Each row of a before or after table is a point. One or more steps were done to the points. Then noise was added and the rows were shuffled. The steps act on columns, c1 being the first. Write out the steps. A step turns or swaps two columns, mirrors them in a line or flattens them onto one, adds a multiple of one to another, or multiplies or shifts one. Angles are multiples of 10 degrees, from the lower column toward the higher: turns from -170 to 170, lines from 10 to 170 but not 90. Use the fewest steps. Two steps may share a column if one is a turn and the other turns, adds or multiplies; they go together, in the order done. Otherwise the lowest column goes first.

Before, 12 rows:
[[-22  -9 -36]
 [ 34 -23 -10]
 [ 10 -22   4]
 [-14  -7 -28]
 [ 43 -31 -29]
 [-49   4 -38]
 [ 55 -16 -55]
 [-44  73  82]
 [-39  -2  29]
 [  9  25 -23]
 [ 47  19  17]
 [ 16  26  32]]
After (12 x 3):
[[ -6  39 -48]
 [ -3  47 -54]
 [-23 -80  47]
 [-32  -4 -43]
 [ 31 -36 -62]
 [ 10  17 -27]
 [-32  -8   1]
 [ 17  -7 -56]
 [ 22 -28  -7]
 [-51  20 -12]
 [-18  47 -83]
 [ 21  -7 -64]]
Steps: turn c1 and c2 by 130 degrees; shift c3 by -30

Before:
[[ 28 -59 -18   2  23  28 -44  -7  -4]
 [ 20  21 -19 -17  -4 -18 -34  -6  -6]
 [ 25  17  -6  -6   5  49 -43  38  22]
 [  2  18 -16  23 -11 -19  39  -1 -12]
 [ 31  34   7 -11  29 -27 -16  33  34]
 [  7 -56  24 -18   5  -8 -32   7   1]
 [ 22  25  25  11   9 -10   8  -9  24]
 [-11  35 -15  23  -1 -14 -40  16  -5]
 [  8   0 -11 -15   2  27 -10  -1 121]]
After, 9 rows:
[[ -3 -35 -10   8 -12 -24 -21  -1 -13]
 [-16 -10  -9  12  -1 -18  29  14  -4]
 [  2   4 -18  -5   4  24  11   0 118]
 [ 24   7 -23  -2   6  44  -9  37  21]
 [ 31 -26  25   4  10  -4  18  -8  22]
 [ 23  76 -26   2  23  21  19  -9  -5]
 [ 33 -23  17  -5  29 -24 -19  32  35]
 [ 14  -1 -12  -5  -4 -25  49  -8  -5]
 [ 14  65  26  -9   4   1 -11   4   2]]
Steps: add 0.3 times c3 to c1; turn c3 and c6 by 20 degrees; turn c2 and c7 by 150 degrees; add -1.5 times c8 to c7; multiply c4 by 0.4

Before:
[[-89  63  54  22  16 -99   8  30   0 -11  -1  46  87 -48]
 [-24  11 -10  32 -21 -69 -49 -12 -78 -15   7 -32  -5  -8]
 [-22  46 -22  -6  18   5  31  50  84  -9  -7 -41 -15  40]
 [-43   0 -13 -33  36 -26  12  33  16 -15 -35 -20 -12  -4]
 [-16   6 -26  38 -50 -17 -38   4 -24   5 -52  -2  -6   5]
 [-31  15  33   6  -3 -20 -16 -37 -66 -33   8   9 -25 -38]
 [-51   0 -22 -18  -7  37  -9  54  51 -11  -5 -55  -2   4]
 [-32  21 -31 -25 -17 -39 -39 -23 -36  17  23  24  12 -28]
 [-76  25  -1  15  36   0  33 -12   9  14 -23 -61 -23   4]
 [-30   1  26  -9   4 -10   5  35  43  26 -18 -37  14  43]
 [-47 -20 -27  27 -14 -43 -49  -4 -23   0  23  22 -39   8]]
After:
[[  53   -4  -13  -33   34    7   32   -5   35   13  -13   33   15   -3]
 [  70   -1  -20  -24   -6  -65    4  -25   72   11  -11   19    6    4]
 [  68   67   54   21   17  103    7   61  -52   26    8   27  -85  -43]
 [  17    9  -26   40  -53   13   16   -1    7   -4  -63   12    9    5]
 [   1   20  -28  -25  -15   45  -45   61   -8  -14  -14    9  -10  -26]
 [   9   10  -11   29  -21   32  -35   30  -70   15  -35   71    4   -8]
 [  61    1   26   -8    5  -21   18  -52   13  -23   -5   32  -18   47]
 [  47  -17  -31   27  -18   48  -44   17    5   -9  -19   11   35    6]
 [  62   26    0   15   34  -40   41   45   10  -17    6   49   20    0]
 [ -10   18   32    4   -4   20  -16   81 -101   29   -2   11   32  -43]
 [  70   47  -19   -6   17  -30   22  -67  107    5   21   29   14   39]]
Steps: add 1 times c14 to c8; turn c1 and c8 by -150 degrees; add -1 times c3 to c9; turn c6 and c12 by -140 degrees; turn c7 and c11 by 50 degrees; turn c10 and c13 by -170 degrees
